Every row gives one point. To make a cloud, some directions were put in groups of two or more. Within a group, all points are equally far from the middle, so they leave a hole (a ring in 2 directions, a hollow ball in 3). The other directions are filled evenly. Then the cloud was stretched, turned, moved and blurred a little. How many holes are there, and how many directions does each take, smallest first?

Cloud (14 x 2)
[[ 35 -42]
 [  7  58]
 [ 13  56]
 [ 54  -7]
 [-36  53]
 [ 54   8]
 [-53  39]
 [  6 -56]
 [ 46 -29]
 [-18 -56]
 [-33 -50]
 [-64  20]
 [ 38 -40]
 [-66   8]]
Holes: 1 (2)

Cloud (22 x 3)
[[ 42  18   9]
 [  4 -54  -4]
 [-22  60   9]
 [-16   5  47]
 [ 42  16 -17]
 [  6  57 -56]
 [ 22  35  10]
 [-21  41  27]
 [ -4 -31  52]
 [ -3  55   3]
 [-18  33 -95]
 [ 67 -13  -8]
 [-42  64  11]
 [-54  54  13]
 [ 31   6  50]
 [ 28  -1 -60]
 [  8 -62  32]
 [  2  35  27]
 [ 35 -67 -17]
 [ 65 -34 -28]
 [ -5 -14 -60]
 [ 34  20  21]]
Holes: 1 (2)

Cloud (32 x 4)
[[-66  18  34  52]
 [ -6  -7  12  93]
 [-23 -87  57  49]
 [ -9   5   0  95]
 [  4 -22 -20  87]
 [-22  39 -40 -15]
 [-46 -79  22 -16]
 [-46 -33  43  -8]
 [-30   8  31  79]
 [-24 -46 -54  24]
 [ 37  -5  23 -17]
 [ 17  -5 -55  28]
 [ -6 -43 -51  21]
 [-17 -64  72  18]
 [ 62 -10  35  46]
 [ -4  60 -50  67]
 [ 37  24   9   8]
 [ 16  44 -25   6]
 [ 31 -17  14  83]
 [-28   4 -51 -15]
 [-20 -80  24 -32]
 [ 66  -3  28  28]
 [ 32  30 -24  52]
 [-36  -4  51  39]
 [-20 -40  28 -32]
 [ 59 -23 -16  53]
 [-55   7  30  -5]
 [-20 -53  50  69]
 [-60 -68   5  64]
 [ 25  42 -20  18]
 [-50 -69 -32  34]
 [-46  18  32  71]]
Holes: 1 (3)

Cloud (49 x 6)
[[ 38   6 -44  31  18  37]
 [-70 -45  36  11  14  50]
 [-15 -24 -67   7 -43  26]
 [-31  -6 -21  40 -33  76]
 [  8   9 -27  25 -37 -30]
 [ 47  28   7  45 -38  19]
 [ 41  -9 -46  -7  -6  61]
 [ 65 -32 -26   5 -25   3]
 [ 38 -18 -35 -13 -47 -49]
 [ 19 -31 -91 -23 -46  36]
 [ 69 -39 -58 -40 -70  28]
 [ 59 -13   8  -3  55   0]
 [-55 -31   6 -15  19  14]
 [-41 -33 -52  25  15  20]
 [ 66  -9   4 -51  55 -17]
 [ 94 -25  -7  44  52   2]
 [ 54 -53  19  12  17  24]
 [-13  57  21 -59  17   0]
 [ 23   1  47 -35 -27  35]
 [ 17   6 -55 -21 -73  34]
 [ -3 -21  -9 -44 -18  44]
 [ 49 -61  13  41  12  22]
 [ 75 -17 -13 -19 -16  12]
 [-15  27 -43 -38 -38  58]
 [  8  48   4 -50 -59  29]
 [-36 -26  -2  30 -18 -35]
 [ 30 -20  26  74 -58  51]
 [-11  32  37  -2 -37  17]
 [-25 -85  18 -27  28  45]
 [ 16 -67 -10   5  -8  10]
 [ 17  -4 -39 -87  -8  24]
 [ 87   9   4 -95  14 -35]
 [ 41   5 -68 -24 -51 -45]
 [ -3 -25 -33 -74   0 -60]
 [ 58   2 -40  20  18 -17]
 [ 17 -42 -29   3  31 -36]
 [  2  57 -25  -8 -39  16]
 [ 14 -33  27 -16 -44  -8]
 [ 21 -51   8 -60 -81   6]
 [ 11  77  18  74 -22  23]
 [-13  54  25  17 -16  16]
 [ -1  25 -15 -18  44  32]
 [ 45 -53 -50 -43   0 -39]
 [ 43   3 -36  -7  -1  45]
 [-68  -2 -66  -7 -19 -18]
 [-41 -13 -66 -31 -26   1]
 [ 33  15  57  38  23 -17]
 [-12  78 -22 -13 -53  20]
 [ 47 -14  -9  31 -23  -4]]
Holes: 0

Cloud (80 x 8)
[[ -6 -48  13  11   6 -84 -38   8]
 [-55 -56  15  39   5   1  44  27]
 [-46 -21 -54 -49 -27  13  20 -10]
 [-20  18 -48  -5 -16  15 -31 -45]
 [-12  12 -35  19 -10 -16   0  34]
 [-12  54   1 -43 -27  13  15 -66]
 [ 24  28 -42  20   1 -16 -11 -72]
 [ 74 -12  19  49 -43  16 -24  17]
 [ 23  -6 -22 -24   4 -17 -46   2]
 [  4 -22  16 -40  44   1   6  48]
 [ 32  27  -4 -26  24  39   2 -23]
 [ 11  36 -41 -21  39  17   4  38]
 [ 24 -24  -6  40  17 -37 -70 -11]
 [  4  -2 -11 -54 -48 -32 -31   8]
 [ 18 -25 -29  28  -8   3  88  18]
 [ 34  18  -4 -38   2   2 -59 -13]
 [ 92  33 -14  16 -54  33  -3   1]
 [ -5  82 -23 -36   0   1 -25  36]
 [ -6 -27   6  -3 -55  13 -21 -60]
 [ 32  14 -16 -21  14 -30 -10 -30]
 [ 24 -15  -8 -13 -31 -28 -95 -21]
 [ 18  41   5 -27 -19   1  -6  20]
 [-10 -48  35 -30  60  -1  -3  46]
 [ 54 -41 -29   3 -17  -1  -2  28]
 [-12  -5  19 -16  40 -29 -48  34]
 [-70 -52  -8 -48  -2 -13  13  35]
 [-51   9   9 -24 -27  18   5 -36]
 [  9   3 -58   1  37 -57 -24  23]
 [ 13  55 -14  19  -2  -6  -2 -63]
 [ -3  -2   8  -7 -36  31  24  29]
 [-47  38  23  17  -7   9  19  25]
 [ 30   1  26  18   4  -8  73  16]
 [ 92 -18  -4  11   5 -30 -62 -10]
 [ 20  28 -38  59 -54  10   2  10]
 [ -4  41 -40 -52 -27 -15  18 -23]
 [-22 -46 -15  53   0 -60   6 -20]
 [-59 -19  23  17 -19   9  57  30]
 [ 29 -11 -50  40   9 -18  32 -11]
 [ 29 -47 -11   8 -36  11  14 -34]
 [ 76  25 -22  20 -12 -24  -2 -17]
 [ -9  26  14 -52   8  -4   1 -23]
 [ 36   8 -11   0  17   5  41 -91]
 [ -5  30 -13   5  43  38   3 -65]
 [-35 -69  10  -8  56 -23   8  71]
 [ 41 -20  47  31  10 -29 -37  32]
 [ 25   4 -35  16 -66 -15  26  37]
 [ 38  23 -73 -45  15  47  -6  20]
 [-24   7 -45 -80 -19  11  60  64]
 [-23 -77 -35 -22  42  -4 -46  -2]
 [-20   5  11   5 -77  -3  15  19]
 [ 22 -36   5  12  33 -30 -50 -11]
 [  2 -16 -20 -45 -27  38   7   5]
 [ 26 -13 -23  46  11   9  30  13]
 [ -3  10 -43  52  -2  10   9  32]
 [ 15 -17  -7  36 -63  19  18  35]
 [-10 -27  -5 -26 -48 -38 -31   2]
 [-14 -31 -42  25  13  -6 -49  44]
 [ 39  38  -3  18  29 -22 -17  18]
 [ 22  23 -16  21  25  10 -23  17]
 [-36 -33 -33 -32  66  -5 -50 -35]
 [ 88   6  -6  41   9 -11 -35   8]
 [-44  -3 -36  46 -27  11  32   9]
 [ 38 -22 -38 -14 -38 -23   5 -24]
 [-28  15 -34 -30  43  -4  -9 -50]
 [ -7  63   3  14   9  27  53  15]
 [-29   3 -32  16 -47  17 -31 -59]
 [ 19  25 -16 -60  -5 -17   1  50]
 [ 31 -44 -46  20 -62 -35  -8 -28]
 [  7  13 -55  39 -62  14  18  -3]
 [ 33 -40 -42  41   2  -1 -16  -9]
 [ 41  49  -3  22  23  19 -47  13]
 [ -1   9  37 -40  24  21 -12  36]
 [-31  15 -46 -16 -29  18  71 -33]
 [ 65  13 -30   0  12  11 -45  21]
 [ 28  10 -55  33 -12  13 -21   5]
 [ 87   5 -20 -34  19 -55 -49 -13]
 [ -1  30  26   6  38   0   6 -21]
 [-52  55  11 -49  53  20 -30  44]
 [ 51 -26  14 -53 -25  27 -70  35]
 [-10  49  -7 -66  18  51 -30   6]]
Holes: 0

Cloud (91 x 9)
[[  6  -1 -60 -29  33 -49   1  37   0]
 [-57  21   7  16  15 -47 -27  -3  44]
 [ 62 -36  21 -64  16  60 -10  40 -42]
 [ 34   7   3 -35 -12  33 -54  15 -28]
 [ -2 -52 -22 -14  36 -68  -8  34  34]
 [-30 -27  -7  -3  62 -44  39  43 -18]
 [ 33   0  14  28 -47  -5  -8  -4  -5]
 [-29 -64  36  10  34  36  16 -35  24]
 [ 21  11 -40 -57   0   9  14 -42   0]
 [ 16 -82  22 -33 -38  37 -21  -8 -25]
 [ 28  11  -8  21 -35 -12  -9  39  45]
 [ 39  22  34 -33 -10  64   5 -15  10]
 [ 30  25  -1   3 -22  -1   0  29 -37]
 [-10 -55 -20  -2  10 -32 -13  68  -8]
 [  4 -81 -38 -66  33   1 -26  15 -12]
 [ 13  44 -12 -56 -28  17  -3  24  -7]
 [-15 -31  33  10 -28 -37 -10 -10   0]
 [ 47 -16  31   0  22  -6   4  45  46]
 [-15 -71  -4   6  52 -20  24 -30   3]
 [ 23 -82  15   4   8  24  26 -18 -39]
 [ 11 -50 -16 -43  22 -17  -1 -40 -53]
 [-22 -36  27 -33  26 -24 -21   7 -50]
 [ 69 -17  -2 -86  19   2 -43  20 -28]
 [-12 -85  -9  43  -5 -46 -10  -1  27]
 [  1 -95  -2  30  46 -14  37  -5   3]
 [-20 -52  30  -9   9  34   5 -53  17]
 [  8 -92  -1  -8  56  29 -13 -16 -11]
 [ 19  18  -8 -26   5  41 -43  35  -1]
 [  2  -9  59  -5  48  -2 -13 -18  37]
 [-16 -26  -6 -16 -54  33  -7  34 -10]
 [ 27 -30 -25 -48 -33 -17  19  41   3]
 [ 27 -76  12 -42  52 -22 -42 -17  -7]
 [ 15  31   8  37  16 -14  22 -30   0]
 [-42 -31   0 -18 -25  28 -23  22  42]
 [ 27 -38 -35 -38 -25  -5 -10  66 -22]
 [-21 -27   2  33  10 -51 -41 -12  14]
 [ 54 -28  17 -10  34  29 -37  15  16]
 [ 47 -12  50 -12  33  29   9 -26  26]
 [ 18 -24  19 -73 -12  11 -55 -18  -1]
 [-32  23 -29   8  19 -26   9 -10  58]
 [-20 -43  -9 -15  45 -31 -14 -14  30]
 [  1 -10 -64 -32  28 -76  -6  27  -8]
 [ -5 -77 -23   0  35 -27  21 -32  10]
 [-41 -23  -9  33  11 -43  30 -35  -3]
 [ 11  23  31   7  51  33 -32   8  11]
 [ 31 -43  28 -24  -7 -53   8  -3 -19]
 [ 17 -93 -31 -29  39 -24  39  -4 -24]
 [ 53   2  17   5 -11  -2  24  17  -9]
 [ 35 -35   3 -55   2 -59  -3  66   3]
 [-72  13  -4   4  38  -9 -24 -30  27]
 [ 26 -53  -1 -49 -14  30 -17  62 -11]
 [ 14  35 -11   6  42  21 -15 -24 -11]
 [ 31   2 -12 -15  29  36  -7   7  53]
 [  4 -11  -2 -55  79  -8  12 -25 -11]
 [-37  -8 -23  -9  11 -46 -17  52  34]
 [-39   1 -20 -13  12   4   4 -63 -19]
 [-21 -18 -35  26   9 -38  29  15  56]
 [  3  44  29  25 -34   1 -14  -7  26]
 [ 53 -30   6 -46  10  36 -33  53   4]
 [ -4   6  12 -21  51  21   4 -66  -9]
 [ -2 -41 -39   9  13   1  34  18 -21]
 [ 10  -9  35 -74  63  34 -18  23  42]
 [ -5 -60 -19 -57  38  -2 -45 -24 -18]
 [ 10  58  -4 -61  -3  37   0 -19 -18]
 [ 43 -11   3 -25 -12 -20  -4  30  41]
 [ 33  -3 -26  -3  34 -10  31  41 -22]
 [ 80 -36 -30 -17  45  10  21   5 -19]
 [  8 -20  23  46  30   9   2  51  42]
 [ 27 -65  49 -12  -4 -32 -27   5 -13]
 [ 13 -72  68 -28   2  70 -10  35  -3]
 [ 38 -62 -22  49 -20 -50  17 -21 -43]
 [ -7   7  36   8   0  37 -52  16  -7]
 [ -2 -24  15 -12 -13  85  26  -4 -10]
 [ 24 -15  45 -11  27  67  24  25  52]
 [ -2  26  27 -55   5  19 -11  60  15]
 [-23 -50  48 -72  59  29 -31   3  16]
 [ 22 -16  57  14  -1 -29  -7  -1  11]
 [ 52 -19  44 -19  34  66  23   6  39]
 [ 14  32  11 -15  15  42 -29   6  53]
 [ -4  51  19   3 -23  16 -28  56   7]
 [ 29  -6  33   3  31 -21  20  35  53]
 [ 17  14  48  34  -9 -22  16  -3 -17]
 [ -7 -79   4   4  48 -13  30 -32   0]
 [ 26  -8  14  -1   1  31 -23  45  39]
 [-42  28 -35  32  30  -3  16  36  15]
 [-11 -33 -32  23 -25 -11   5  14 -49]
 [-21 -48  -1  25 -10 -48  30 -23  -4]
 [ -1 -14   5  35 -17 -11   7 -52 -13]
 [-15  43   3 -24 -21 -30   9  -6  -9]
 [  6 -45 -24  30 -66 -35 -16  32 -42]
 [ 26 -10   3 -11  11  11  -8 -58  23]]
Holes: 2 (3, 3)
